Rows are points. Each table stands for the endless flat space through its points: a line for two points, a plane for three, and so on. The two share one point or none. Which?

First (3 x 4):
[[ 32  46  14  -2]
 [ 29  74  34 -23]
 [ 23   4 -22  19]]
Second, 2 rows:
[[24 24 12 -8]
 [18 36 -9  1]]
They share: [20 32 -2 -2]

First, 2 rows:
[[-42 -21  -6   8  -7  15]
 [-24 -18 -27  -1  -4   0]]
Second, 2 rows:
[[-27 -16 -14   1  -1  11]
 [-24 -13  -8   0   3  17]]
They share: [-30 -19 -20   2  -5   5]

First, 2 rows:
[[ 13  -6 -17 -47  11 -43 -19  -9]
 [ 15 -14 -27 -37  17 -27 -25  -1]]
Second, 4 rows:
[[  5 -39 -39 -46  12  -7 -16  -7]
 [ 13 -19 -55 -34  44  21 -20 -23]
 [ 12 -23 -17 -25  -2 -38 -39   9]
 [  9 -21 -27 -30  16 -24 -37   5]]
They share: no point

First (3 x 9):
[[ 11   1  29 -39  21  31  24 -41 -56]
 [ 23   7  15 -23  25  25  30 -33 -44]
 [ 23  -1  25 -23  30  25  33 -37 -54]]
Second:
[[ -8   4 -11 -30   9  15   4 -52 -39]
 [ 13 -14  -7 -18  17  21  30 -60 -25]
 [ 13  50   7 -32  24  35  16  -2 -50]
 [ 10  48  13 -46  21  43  16  12 -55]]
They share: no point

First:
[[-13  16  -4  45 -15  17  16 -22  12  -8  -4]
 [ -1  14  18  31  -1  25   6  -4  -8  -4  16]
 [ -1   8   8  17 -19  25   0  10 -20 -16  12]]
Second:
[[  3  -1 -24   2   1  20  10  13  13  15   3]
 [ 21 -13   3  26 -38  29  25  13  -2 -18   0]
 [ 26 -21 -11  19 -39  28  31  18   9 -11  -6]
 [-13  27  22  37 -12  28  -5  12 -33 -11  12]]
They share: [ -1  11  13  24 -10  25   3   3 -14 -10  14]

First:
[[ -3 -27   3  15 -34   2 -19  12 -30 -26 -32   2]
 [-12 -27  50  12   9 -42   9  31  -5 -32 -64 -22]
 [-28 -42  34   0 -28 -19  -4  16 -14 -37 -18  -2]
 [-25 -35  37  -4 -13 -29  15  21 -22 -28 -15  -3]
 [-47 -29   3   2 -17  21  29  33 -52 -24 -23  47]
 [-43 -24  49  -5   3 -17  12  45  -2 -28 -56   1]]
Second (4 x 12):
[[-27 -17  13   5 -30 -11  15  16 -15  -9  -6   2]
 [-28 -12  20   4 -29  -9  11  19  -9  -9   2  -5]
 [-16 -30  46  -8 -11   5 -13  23 -27 -23   0  -7]
 [-48 -58  42  -8   9   9  -5  -9 -47 -35   4 -35]]
They share: no point

First (2 x 14):
[[  9  13   3  12   1   3 -15  18 -24   0  13 -32   7 -19]
 [-39   7 -15  18  31  51 -27 -30 -36  -6  37  10 -41  -1]]
Second:
[[-18  -2   6  -6  16  51 -27  -6 -33 -15  49  -2 -29 -34]
 [-13  18 -14  29  16  11 -17  -6 -28   5   9 -17  -9   6]]
They share: [-15  10  -6  15  16  27 -21  -6 -30  -3  25 -11 -17 -10]

First:
[[  2  32 -28 -40  46  38   7 -29 -41  12 -12 -30 -44 -13  30  44  -2 -49
   27   7]
 [-12  17 -10 -34  24  35  15 -26 -37  27  -6 -24 -35 -16  11  43   0 -36
   12  -9]
 [ -2  50 -40 -34  44  32 -13 -17 -21   6 -18 -18 -44 -19  28  30 -16 -41
   33  -1]]
Second (5 x 20):
[[-16  35 -28  -7  35  17 -10 -32 -13  30 -13 -12 -10 -55 -12  17 -16  -1
   -9 -10]
 [-22  46 -53  11  44   9   6   2 -48  32   0 -32 -32 -22  21   0 -36 -13
  -15 -30]
 [-25  30 -15 -42  13  41  -5 -34  -9  21 -54  20 -17 -30 -21  34   5 -39
   31  -4]
 [-28  28 -27 -19  18  32  16   5 -48  23   5 -34 -52   0  34  26 -22 -44
    6 -39]
 [-22  22 -10 -37  10  46   2 -10 -30   8 -26  -3 -42  -8   8  46   1 -57
   33 -21]]
They share: no point
